Each row of a before or after table is a point. The points were changed in one or more steps. Then noise was added and the rows were shuffled. The steps act on how far a point lies along the listed directions, d1 being the first. Name the steps. A step turns or swaps two directions, mirrors them in a line or flattens them onto one, adds a multiple of one to another, or multiplies one. Angles are multiples of 10 degrees, from the lower direction toward the higher: turns from -170 to 170, lines from 10 to 170 but not 90. Use the fewest steps. Two steps may share a direction if one is a turn and the other turns, adds or multiplies; they go together, in the order done. Otherwise the lowest direction goes first.

Directions:
(1): 22  -39
(2): 39  22
Before (12 x 2):
31  27
23  -68
23  -40
0  -6
-17  -30
11  -5
-80  2
-38  -5
28  -13
48  -11
28  15
-45  1
After (12 x 2):
-11  -6
-39  -31
-8  -32
-67  27
30  34
21  32
-47  9
-4  4
0  -42
-27  -11
53  61
-12  33
Steps: turn d1 and d2 by -130 degrees

Directions:
(1): 37  -38  16
(2): 28  39  28
(3): 30  10  -45
Before:
-3  13  -23
44  -30  6
-43  9  -18
12  43  0
-7  10  58
-8  21  -16
-30  -8  19
37  31  11
After:
-19  -47  -30
80  -62  27
-23  45  -17
-38  -9  4
-65  54  1
33  -5  -43
-9  39  -12
-10  34  -46
Steps: multiply d1 by 2; mirror d2 and d3 in the line at 60 degrees

Directions:
(1): -50  22  32  12
(2): 36  3  51  12
(3): -17  -57  18  -14
Before, 11 rows:
2  -23  -25  5
21  4  30  -4
15  -1  -63  5
12  4  -48  10
-16  18  -51  3
-13  -2  3  19
-23  -33  -67  -16
-10  21  -26  -9
-64  36  33  22
-14  33  2  15
69  33  -15  4
After:
14  -9  -3  14
-24  102  -55  16
-27  -17  25  19
16  58  29  28
41  44  -15  20
-34  -15  80  18
-24  52  22  38
-11  43  11  31
16  44  13  4
86  -1  -7  7
-4  -6  -29  -18
Steps: turn d1 and d2 by 150 degrees; multiply d3 by 2

Directions:
(1): -11  -54  -52  -36  -11  -27  14  8
(2): -29  -5  24  30  -19  -26  68  -13
(3): 20  27  -26  6  40  -51  -1  -46
Before (12 x 8):
1  -18  -7  -42  -17  47  -46  49
-2  1  22  -16  3  46  -39  49
-8  -24  9  -31  -11  55  -44  58
-4  -48  -8  -41  -29  78  -27  71
-13  -17  15  -2  -38  72  -11  45
-4  20  22  23  13  -61  50  -45
0  -9  25  8  -27  55  -11  44
-5  28  36  40  17  -21  29  -30
-21  -37  -7  -16  -51  2  36  44
22  -8  -6  -35  -24  54  -62  50
5  -14  -6  -11  18  25  -36  2
-2  1  13  9  1  -10  11  -15
After, 12 rows:
-40  -28  26  0  -49  13  58  31
-34  -4  44  21  -15  14  38  32
-8  -7  -26  2  -16  -53  60  -10
29  40  9  8  42  -6  -37  -28
45  31  -20  -16  45  -25  -53  -29
-46  -41  24  17  -43  3  97  24
-49  -20  37  19  -32  4  58  29
-24  -31  19  4  -3  27  8  12
-31  -19  40  13  -63  25  48  45
-33  -2  23  45  -25  -3  75  -11
-17  2  31  38  -19  -6  60  -1
6  7  4  -3  11  -5  -10  -17
Steps: turn d2 and d3 by 90 degrees

Directions:
(1): 30  72  19  33  7  -21  -10  12  30
(2): 15  -21  9  56  -50  28  -33  -31  1
(3): 43  -26  -8  -14  23  45  -22  39  43
(4): -31  5  40  -31  -12  14  8  -38  61
Before (11 x 9):
14  49  -5  11  66  -19  21  42  -19
-2  32  47  0  -42  -4  3  -35  61
-48  13  26  -78  -5  0  29  -18  87
-25  -75  24  -83  24  23  20  16  20
10  32  16  57  -35  -18  -17  -35  7
-1  11  28  4  -26  42  -29  -7  74
43  30  1  35  25  -27  -20  47  3
-32  71  -7  6  18  -41  16  -37  -25
-4  -10  -28  -21  57  -3  11  28  -36
-22  58  36  70  -60  -20  -9  -44  -36
-14  7  -16  -16  16  -21  -11  49  -14
After (11 x 9):
-7  3  -20  -20  -5  -21  19  20  0
33  70  -7  6  41  0  -12  15  34
-3  -48  -12  3  -31  47  -29  2  9
10  7  1  -29  75  19  17  45  9
-56  -31  16  -31  2  -39  38  -10  -67
40  3  9  39  -20  24  -40  -2  47
39  -11  9  17  -28  26  -15  10  33
-24  9  -5  -27  13  -14  -9  42  -7
-28  10  -11  -28  45  -18  23  -2  -29
15  -42  -2  -20  29  18  -15  41  28
46  63  41  68  -27  30  -41  12  48
Steps: turn d1 and d3 by 80 degrees; flatten d2 and d4 onto the line at 10 degrees
